Each row is a point. To make a cloud, some directions were put in groups of two or more. Within a group, all points are equally far from the middle, so they leave a hole (a ring in 2 directions, a hollow ball in 3). The other directions are filled evenly. Then the cloud was stretched, turned, moved and blurred a little. How many holes are there, and how many directions does each take, smallest first?

Cloud (22 x 3):
23  6  63
-14  -10  -28
27  37  58
40  44  26
64  42  -72
31  52  17
-17  27  -43
-13  -16  -47
28  -58  31
30  49  -6
70  35  7
1  -66  46
53  8  -79
6  -58  3
20  -32  -82
-37  -46  10
5  -33  55
36  37  -47
26  9  -48
63  -33  -55
51  -2  -74
54  79  -51
Holes: 0

Cloud, 29 rows:
61  -11  -18  -27
25  -19  -6  -60
78  -10  19  6
72  5  -23  -23
90  10  17  -9
38  39  -2  50
22  40  -9  58
95  56  -10  -4
18  20  1  28
-23  10  45  -11
-65  41  26  -32
17  25  61  -64
29  -9  62  -38
3  63  43  -10
-16  -31  40  11
-5  5  8  34
63  32  -44  38
-11  -12  -13  -23
-19  27  -19  6
-6  20  -32  7
-12  80  -33  2
-23  51  35  -48
74  10  -14  3
-29  68  23  -45
-23  67  55  7
18  -7  -6  4
65  21  1  -33
51  49  19  -17
49  68  -22  1
Holes: 0

Cloud, 85 rows:
59  7  -20  -31  11  12  -11  0
27  48  -27  32  0  7  2  -72
8  -8  -62  -10  -26  24  49  26
-46  18  25  4  -4  36  -43  8
7  -52  -6  6  -43  -11  37  -48
-72  36  -39  -3  6  -29  -18  -32
-14  -40  -28  -36  -30  30  28  22
35  35  36  1  1  46  -38  29
13  -33  44  -51  -61  -22  -27  -24
42  17  -15  -21  5  33  48  -24
14  36  22  42  -62  -13  25  -27
-31  40  -52  69  64  24  54  -25
-29  -1  14  78  -23  -1  21  -84
13  -23  15  -43  -14  -36  -57  6
-23  -37  -4  -35  -9  43  26  -18
9  -27  3  -27  24  -1  -72  -43
-67  8  -43  -59  -45  -42  -26  12
7  24  -12  -48  -20  24  -76  33
-44  2  -22  -58  39  -9  37  -18
3  -29  2  -4  -65  -24  -58  -43
4  -15  41  45  -8  -7  -8  22
-34  -17  45  10  -8  23  -14  15
-25  -22  -22  54  3  37  51  -51
-39  28  -14  -4  -60  12  -18  11
-5  50  25  -36  -29  14  -34  -36
-35  -21  52  -21  -1  5  14  -67
-43  -23  -58  37  -41  -18  34  -46
26  40  -17  32  -13  35  3  -70
-21  -15  67  53  -34  26  -35  -52
40  7  -61  -1  -30  11  57  23
52  11  14  40  4  31  -43  -31
-32  12  -30  48  45  -1  3  -12
22  34  -39  -21  -30  -48  -39  -9
20  -16  7  -13  23  7  -62  -69
-42  -16  3  26  -26  -2  54  8
-17  3  -42  -27  35  25  -5  16
-44  -14  18  22  -40  8  14  23
6  33  -25  -27  39  42  -24  4
5  38  -14  63  22  85  11  -44
16  17  36  -31  -36  44  15  -12
-20  -36  -28  -10  -55  -33  -39  -54
40  44  -25  -8  40  19  6  -24
-17  5  20  5  -25  57  39  3
-3  -44  8  -41  -8  -5  22  -93
10  42  -12  18  -60  -1  -33  39
-4  -43  -39  -16  -19  -20  -47  -48
37  2  31  -85  -8  29  4  -24
-41  24  24  39  -15  75  1  -65
46  -56  -2  -3  -9  10  7  -26
-20  -31  23  31  -68  -9  -34  -27
24  -24  2  -48  17  -33  2  -16
-41  -10  -38  -68  5  -24  -24  35
27  9  24  -28  -27  -35  3  -1
-14  51  -8  20  4  39  -40  5
-41  -7  -24  -18  -20  41  8  -64
54  8  12  -11  8  53  34  -30
-49  77  -41  25  4  2  5  -46
-11  -36  -41  25  4  30  32  -1
-44  16  -77  44  -13  4  22  -33
13  -11  -8  -13  17  -23  66  -95
-36  34  20  19  -6  33  3  26
34  -8  3  -71  -66  -22  12  2
-30  -17  2  22  15  31  -41  -82
29  -33  35  20  -69  -5  29  -18
-33  31  -18  39  52  18  50  11
38  20  -15  -13  -15  7  61  9
26  19  42  6  -9  68  7  38
-44  17  22  40  13  28  -32  9
25  41  -12  34  -2  -13  -23  -51
-28  -20  -22  3  -8  59  -4  -55
18  22  41  27  -42  16  -19  -72
-37  23  -90  -15  33  -3  20  -39
44  4  56  57  -7  22  -43  14
17  14  18  -39  -56  -29  11  -26
22  -13  -43  45  11  -23  35  -48
23  -45  -16  28  -24  5  -45  -24
-28  -9  -44  15  -19  -44  10  -88
57  -7  -9  -41  -20  25  11  28
-4  -16  -29  44  -46  -29  6  -62
39  46  -19  30  5  -2  -17  -4
3  -4  3  10  -47  -27  27  -85
15  -5  -14  -8  -77  -34  4  -55
-13  14  0  -41  -25  20  8  38
18  27  65  15  -35  17  2  -60
-34  -24  -3  -33  9  22  42  -33
Holes: 2 (2, 3)

Cloud (98 x 9):
10  -42  3  -55  1  -9  81  -17  6
22  -25  22  -28  26  -81  28  -52  -16
25  -66  1  -32  -32  69  52  -23  27
30  7  -4  31  36  -23  -20  -5  26
-38  -17  -17  83  22  -28  30  3  15
-44  -17  51  -71  -16  -33  29  -30  50
8  31  -29  63  6  -10  -64  15  6
-41  -65  -45  -27  -1  16  0  -1  -27
-42  38  44  0  55  -23  24  -65  32
-23  -22  -22  40  -14  49  12  -35  13
43  -24  35  36  33  -35  -2  -43  -23
-73  -34  -31  4  -12  -43  -6  -37  -27
81  16  -23  32  -31  -41  -10  -13  38
15  -44  29  -36  -21  -20  27  -81  24
-42  -46  47  -5  13  12  -16  -26  9
-19  -14  44  15  23  -42  44  -6  26
-9  -25  9  12  -12  3  42  52  72
-51  14  35  -13  -30  -48  -50  7  22
-4  26  -36  43  18  -4  -9  -41  6
-24  -20  -20  29  15  -9  25  -57  20
-59  -59  1  -61  11  23  12  -47  52
-19  -78  -27  -9  4  19  5  -23  -38
10  59  15  -25  32  5  38  12  55
-1  24  0  -32  15  -20  -41  4  18
-26  38  17  74  7  -67  -38  22  -25
39  -51  61  -39  16  -4  95  12  27
-5  17  23  -60  0  23  -4  27  5
-36  -48  -65  15  -35  -12  6  1  -32
21  -55  -34  59  11  7  -24  -6  -17
35  -20  6  -29  27  -5  -48  -10  1
32  0  60  3  7  -1  -9  -30  -19
-23  -50  33  5  30  -7  27  -3  62
5  41  6  -25  2  -46  23  30  -1
32  -21  3  42  77  24  37  22  -37
54  38  43  -23  32  -37  11  23  -22
-5  -12  -5  42  -50  -12  -9  -67  3
20  -15  -50  24  26  1  -4  54  55
-46  18  0  -55  -48  -12  -5  -59  -1
26  -31  -51  55  7  -26  74  55  5
74  29  42  54  51  -20  -7  -15  47
-26  0  -3  16  4  -10  30  -64  -52
-90  15  29  -27  -18  15  -25  -47  -40
-56  7  26  -59  -61  -28  25  -35  -24
-31  7  39  -12  6  25  15  -66  26
34  -42  -16  44  43  20  38  68  -9
47  -20  -42  -11  90  14  53  -4  43
31  31  -27  -13  7  -5  -47  -42  12
26  -74  -11  -64  -21  14  48  4  55
-1  -71  -42  -36  14  38  28  -35  -35
-38  -91  -17  36  -6  28  27  -51  -36
24  -14  43  -59  22  -23  14  -18  -8
11  17  21  -41  -41  -28  5  -45  45
-6  18  -27  56  6  -38  44  16  -27
1  44  10  27  16  35  31  61  53
19  -38  -6  -10  45  -1  39  -2  14
-22  -50  -17  -81  -49  20  11  1  -26
40  -16  -29  41  8  24  1  37  7
60  -9  -12  -9  46  0  31  2  0
-6  -7  72  6  -2  8  5  -34  16
-13  32  35  52  37  -52  13  17  -25
-26  60  -19  20  -17  -21  -1  25  -24
39  -64  4  32  23  -33  -9  49  -14
10  -31  -14  39  -25  -35  -25  -42  -7
-6  -83  16  -60  -10  -11  27  -69  -13
-12  11  40  -66  -6  14  -40  -22  15
-48  1  16  10  5  -43  35  -66  -22
87  15  35  35  30  -1  54  -32  4
-11  50  -9  -37  -30  -28  13  36  -16
-27  -10  36  -80  -16  -26  15  17  19
-34  -7  12  5  30  18  49  58  26
-68  -71  -11  -35  -20  -29  -9  26  -9
-28  -26  -33  -34  -4  24  33  -56  41
13  18  12  -48  -18  -9  -65  17  -16
-47  35  10  -41  -40  -40  13  -5  -7
22  -82  4  -19  -29  27  7  -6  12
34  17  -38  60  54  0  6  67  41
-40  7  18  20  -19  -53  28  -14  -24
75  -48  -49  61  42  34  65  -23  18
-57  -73  16  -26  -19  14  26  -33  15
62  -28  54  -2  -8  -7  51  -57  1
-8  26  19  15  23  -75  -11  19  4
-27  18  17  59  -18  -57  -17  25  -33
8  71  -4  -27  -6  -57  -29  44  -10
41  66  -24  -5  38  -18  -29  17  49
36  -82  -12  51  42  -3  54  -53  28
-56  -23  43  -30  22  -23  55  36  11
-57  -34  -48  2  -10  -25  3  17  -13
5  25  22  23  -45  16  -5  22  -27
-11  53  17  1  1  -4  -18  34  3
50  -38  -39  4  -44  13  -19  15  6
-7  41  62  -32  -11  4  9  -4  10
-40  -3  52  28  -25  -38  -57  30  3
-15  -7  -7  9  -12  -32  2  11  28
-14  -44  -47  -10  0  -47  -1  7  17
-38  -89  51  -32  -41  -8  31  -17  -24
-48  -46  21  3  53  23  14  -34  -3
65  -34  11  -42  27  -41  24  -42  3
49  -61  -40  26  -8  -49  58  16  42
Holes: 0

Cloud (102 x 9):
9  36  32  -8  -12  -13  7  -9  -17
11  29  7  1  -23  46  16  -36  -14
0  -31  -65  6  8  -32  11  18  -24
15  -53  -74  21  0  -16  48  2  -29
29  -18  9  -16  -26  -36  -38  56  -16
19  10  35  -11  33  22  11  -28  45
-1  -2  0  41  1  6  1  7  9
16  -28  9  11  27  25  -17  -40  5
-3  8  -11  5  -15  5  75  -42  -25
6  -39  -84  37  1  11  12  19  14
-5  -61  -17  25  -12  14  -3  32  6
0  -24  -5  4  -22  -49  -9  33  5
-26  4  -13  25  -9  -29  -15  10  -42
23  -1  48  -19  47  -27  -19  44  -33
29  -64  7  -24  -27  7  14  -3  0
-20  -1  -79  8  12  7  47  26  -28
-10  -16  -59  46  2  0  43  18  -61
12  7  51  -6  18  5  -4  7  -8
1  6  -18  1  -17  41  14  6  64
33  -11  71  -61  32  22  -70  49  2
33  -31  -60  39  16  -7  23  -19  -39
26  -24  14  -20  38  34  -9  30  18
31  -41  23  -14  11  10  -18  23  17
51  32  28  16  8  -36  5  -43  -6
-4  33  17  19  43  -13  -44  -22  1
-12  -20  -10  16  8  31  -19  -21  -19
30  -19  -50  -5  19  40  -2  -13  -25
-6  -20  -26  21  -21  -18  -14  7  21
60  -59  22  13  0  25  -1  24  -7
-1  22  27  -26  -35  -13  -22  -19  -6
15  -26  -38  -8  18  21  35  15  -50
-1  30  31  -16  37  -29  -15  -18  -16
-10  10  -29  48  20  -3  5  -20  21
25  -11  34  2  27  23  5  -61  -9
23  15  -27  43  -18  17  -1  1  -11
18  29  21  31  -25  -30  -19  -22  -20
59  -5  19  -6  10  3  -51  29  -47
-26  -29  -95  16  -13  23  23  31  -59
-5  5  -9  1  26  26  -55  11  -18
-17  -10  -26  20  -42  15  20  22  -11
43  -5  -10  -6  -12  -12  -17  33  -10
53  -11  46  -14  -35  -11  0  -3  7
1  10  8  12  -8  -2  7  -14  0
-15  8  -48  33  20  -40  1  -15  21
17  -5  30  -6  15  26  34  -44  28
-24  19  -4  5  15  21  -14  -27  -10
-8  3  14  -15  10  15  -28  -9  48
44  -28  80  -5  7  -10  -60  20  15
41  -14  -30  -29  -2  -5  -37  -32  -19
12  19  21  -13  6  0  -45  8  50
25  32  -12  -40  45  -25  -3  -2  -21
26  -19  21  -28  61  5  -31  20  23
11  22  18  -8  42  -14  -47  22  -30
-27  -23  -17  -35  -5  -13  -37  32  -11
16  -20  26  -33  8  8  0  -11  -71
-22  48  -3  -5  7  -21  -8  -10  -25
41  -25  70  8  62  -16  -34  -12  7
65  12  16  -16  -31  4  -30  53  0
-5  26  -28  26  39  -47  -11  11  -29
10  -33  -30  36  5  19  6  26  -12
8  14  2  12  23  -11  42  37  -22
59  22  14  13  3  -13  -26  -17  27
29  -22  -46  -38  -5  -21  -3  49  -66
28  -30  28  11  -12  39  -9  42  -11
6  -39  -24  -35  -12  -19  -27  28  -13
18  29  8  11  32  39  26  -20  -1
29  -15  -18  -7  -19  1  46  13  -19
16  -9  -11  9  54  12  16  4  3
18  -47  -73  -17  13  -11  21  12  -43
-32  -29  -56  7  8  23  13  -2  -22
15  -17  -21  15  2  -11  -84  32  22
48  -22  -25  12  0  -30  -20  22  -26
10  3  1  -13  12  -14  31  29  -29
43  1  -41  -7  24  -2  4  -16  1
-6  -27  -19  -13  44  9  49  13  -29
12  -3  35  -9  -16  -7  -2  44  -19
62  0  26  -37  -13  -12  -19  -2  46
45  4  -12  4  -9  -6  -65  49  4
-6  -16  35  -11  -21  8  -62  46  -20
1  -7  -17  24  50  -23  7  17  -42
16  -13  -58  42  -45  -30  61  -39  -28
-5  -25  -47  37  41  -5  3  43  -4
-4  -32  -51  20  3  -5  67  -39  -46
15  -16  36  20  26  19  -24  -43  -15
-16  38  9  17  5  39  0  -26  -5
-3  14  -22  0  -31  -49  -9  31  -27
-9  -5  -86  9  -22  8  20  40  -35
15  25  15  14  27  13  -24  3  4
20  2  49  3  -6  -65  8  28  -7
25  38  -5  -31  8  -58  11  -24  -39
-18  -6  -58  46  36  19  22  -39  -5
-5  -12  22  -26  15  -26  -14  -33  -9
-3  9  -56  -10  10  -7  13  24  -47
27  -18  7  26  -1  5  12  10  -18
11  -15  -22  18  37  18  25  61  -21
-33  -19  -22  17  8  -20  20  6  0
-1  -53  -27  -5  -13  -36  -21  39  -30
25  13  -46  -8  -20  31  3  -4  22
31  4  -13  18  -37  10  -5  38  9
-9  12  12  14  12  -14  8  30  38
-29  -15  -27  -17  15  -23  28  18  22
28  26  -12  4  33  14  16  12  -28
Holes: 0

Cloud:
-52  13  13  -24  63  -6  -10  23  -41
17  39  22  25  -22  -14  -47  -13  95
11  34  16  -45  -13  -71  -24  4  30
44  14  28  -6  7  -67  28  -45  16
-41  17  -30  13  -19  -7  14  -33  -34
-24  -14  -7  -38  64  21  0  -3  -19
8  -30  -8  -9  52  12  16  24  -7
-27  -41  41  33  2  21  -24  4  -32
8  -22  18  -7  -2  -39  60  -7  -41
-17  -64  -18  7  -46  34  -2  8  24
23  -29  34  31  12  31  21  -14  -3
-7  -45  -9  -39  3  -7  -2  23  -64
2  2  43  -3  52  -32  60  -19  -8
-34  -9  50  -54  17  -6  -53  -13  78
-2  18  16  13  28  -30  -93  33  3
30  15  -37  25  3  -3  33  24  -53
7  -23  -2  44  -62  -2  1  23  12
17  30  14  36  -59  -22  -29  25  26
-27  22  14  -67  26  -23  8  9  45
-51  -22  2  19  10  31  -6  10  -56
-46  11  -13  16  -13  13  -29  47  40
-38  -9  13  19  2  -12  -33  -60  25
-2  43  41  17  -39  -4  -73  -8  49
38  -6  -11  -12  -42  -38  18  -24  -49
-35  42  1  18  23  -55  11  -1  29
6  19  -46  3  -9  13  -51  21  -64
-24  -17  47  2  -27  24  -60  50  18
-26  24  26  -23  3  -11  -8  -46  79
-66  -42  18  -2  7  26  -30  -9  -26
2  9  77  -65  15  -3  -15  4  -21
-44  -3  25  3  36  10  -42  61  -25
58  -12  18  37  -38  -6  -6  -15  51
-25  28  -7  -15  65  -11  6  -7  -44
17  -54  -7  20  -69  24  -27  -22  1
-68  -16  38  11  29  37  -24  -2  6
-24  21  47  -45  37  41  -7  29  11
38  15  5  27  -28  -37  39  26  -21
5  -28  -9  -71  5  -24  -24  13  20
17  52  51  -5  34  11  3  20  -55
-2  -22  19  -46  57  -24  -18  -18  -15
-13  -17  48  -37  54  -39  -35  24  -27
-18  -50  -12  45  -5  -17  0  -16  46
2  26  0  37  -22  33  -27  -56  8
-21  0  59  -36  21  -14  23  0  -57
44  -29  -12  11  -53  20  -49  -22  22
-23  -45  6  -14  -2  0  17  5  75
-34  -13  58  -31  -16  -29  -50  29  6
-31  -14  27  1  -2  -11  2  -67  53
-10  2  21  -18  -9  45  -68  -36  4
33  -40  12  -36  -7  -39  17  5  23
31  51  46  -15  -11  -77  -6  -12  19
23  5  -33  36  15  -37  -39  4  -29
-2  23  60  -31  51  -66  -41  33  24
-48  12  -2  0  -20  7  -22  -35  -35
-24  -61  40  1  15  30  -61  33  29
19  4  47  -27  5  -45  16  51  17
-10  -12  58  -24  16  -41  -67  33  -11
22  25  46  -14  35  -61  3  -40  -15
9  42  78  0  33  -32  -17  40  -17
-26  -56  -11  -3  5  -13  -29  5  86
45  -16  -8  22  -42  -43  -8  1  -40
-15  16  50  42  41  7  -14  -33  46
7  -6  -9  -4  -40  -5  2  -19  -81
-26  -8  18  -15  28  -26  54  -13  -48
-32  -15  -23  -29  -10  -60  11  15  22
-12  -8  45  -17  35  -48  -57  54  9
-18  -12  -26  18  34  -42  -8  -14  -29
-22  -28  -70  13  -38  35  -55  -9  4
-14  -10  -40  17  19  -10  -25  65  -10
-56  -1  29  -25  -6  -7  -78  -14  26
15  6  -57  22  10  -37  -45  9  -18
-7  -7  -23  50  -7  -49  -12  -33  24
28  14  -23  -10  -9  21  15  0  -79
-16  10  -30  9  17  -37  61  12  -8
2  9  -10  -52  -11  2  -41  -1  62
-33  -44  -36  18  -11  -20  29  8  -22
-24  33  -21  -4  4  13  -79  31  -28
-37  -45  -27  27  -11  59  -20  7  -26
-74  -13  33  -6  10  36  -27  -12  6
-11  -31  -22  -33  18  -45  -59  16  -17
-27  -21  -26  37  8  -21  35  5  -27
-20  18  21  -45  36  -38  17  -10  76
-33  -62  -27  10  -28  34  -31  39  -20
6  -5  62  22  -53  10  8  -16  44
-19  -3  8  63  5  -28  7  -22  32
-22  -14  18  34  34  30  -76  29  23
-31  -6  -7  11  41  47  -66  7  28
3  -12  -7  -15  1  18  -21  59  -68
15  7  55  4  52  1  41  -2  -34
54  23  -26  -1  -41  -53  6  -18  -18
12  -7  -33  43  -22  -36  -63  13  57
Holes: 3 (2, 3, 4)
